Rows are points. Two turns around zero, p and q, are shown by what they do to some points. Write where each new point lands after one turn and then the other. Backwards means that the second turn is done in reverse. Each puzzle has new turns, and all numbers are rounded.

Turn p:
[-0.3  0.9 -2.2] => [ 0.5  1.4 -1.9]
[-2.1 -2.2  3.6] => [-3.2 -2.9  1.9]
[-2.6 -2.0 -1.3] => [-1.9 -1.4 -2.6]
[ 3.3 -2.2  0.8] => [ 2.8 -2.6  1.3]
[ 1.7  5.5 -0.9] => [1.8 5.4 1.2]
Turn q:
[ 2.6 -0.4  0.6] => [ 2.4 -0.6  1.0]
[ 2.3 -1.1 -2.3] => [ 2.9  0.2 -1.9]
[-4.1 -1.7  4.1] => [-4.6 -3.5  1.7]
[ 3.1  2.2 -2.2] => [ 3.2  3.0 -0.1]
[-3.9  0.9 -0.2] => [-3.9  0.8 -0.7]
Where do these land?
p, then q: [ 0.4  1.7 -0.2] => [0.1 1.3 1.2]
q, then p: [ 0.7  1.3 -2.4] => [ 1.4  2.5 -0.2]
p, then q backwards: [-1.4 -5.0  2.2] => [-2.0 -4.3  3.1]
p, then q: [-4.3  2.4  1.2] => [-4.7  1.9  0.1]
q, then p: [ 4.7 -0.4 -0.9] => [ 4.4 -0.3  1.9]

Turn p:
[-3.9  1.4  0.1  1.3] => [-3.7  2.2 -0.6 -0.1]
[-3.4 -1.1  2.5  1.8] => [-3.8  0.6  1.1  2.5]
[ 1.0 -1.2 -0.8  1.4] => [ 1.2  0.0 -1.0  1.6]
[ 2.4 -4.0 -1.7 -2.4] => [ 2.4 -4.7 -1.6  0.4]
[ 3.9  4.9 -0.1 -2.2] => [ 4.0  1.9  2.1 -4.5]
Turn q:
[-4.3 -2.1  0.2 -1.9] => [-4.3  0.0  2.8  0.4]
[-0.2 -1.5  1.5 -4.1] => [-1.1 -3.0  2.9 -1.6]
[ 2.6 -0.2 -1.9  5.7] => [ 2.2  1.4 -4.9  3.5]
[2.6 3.1 1.6 2.3] => [ 4.6  1.7 -0.8  0.0]
[-0.7  0.8 -1.3 -2.0] => [-1.3  0.0  0.0 -2.3]
Where do these land?
p, then q: [-0.4 -1.0 -2.6  0.0] => [-1.6 -0.4 -2.3 -0.4]
q, then p backwards: [ 1.5 -0.1 -0.6 -2.9] => [ 0.1 -0.3 -0.5 -3.3]
p, then q backwards: [-6.3 -0.2  5.0  3.2] => [-7.8 -3.7 -0.4  0.8]
q, then p: [ 2.6  2.2 -2.4 -0.9] => [ 1.7 -2.2 -2.0 -2.6]
p, then q backwards: [ 2.6 -0.9  0.6  0.5] => [ 1.5 -0.1  2.2  0.9]
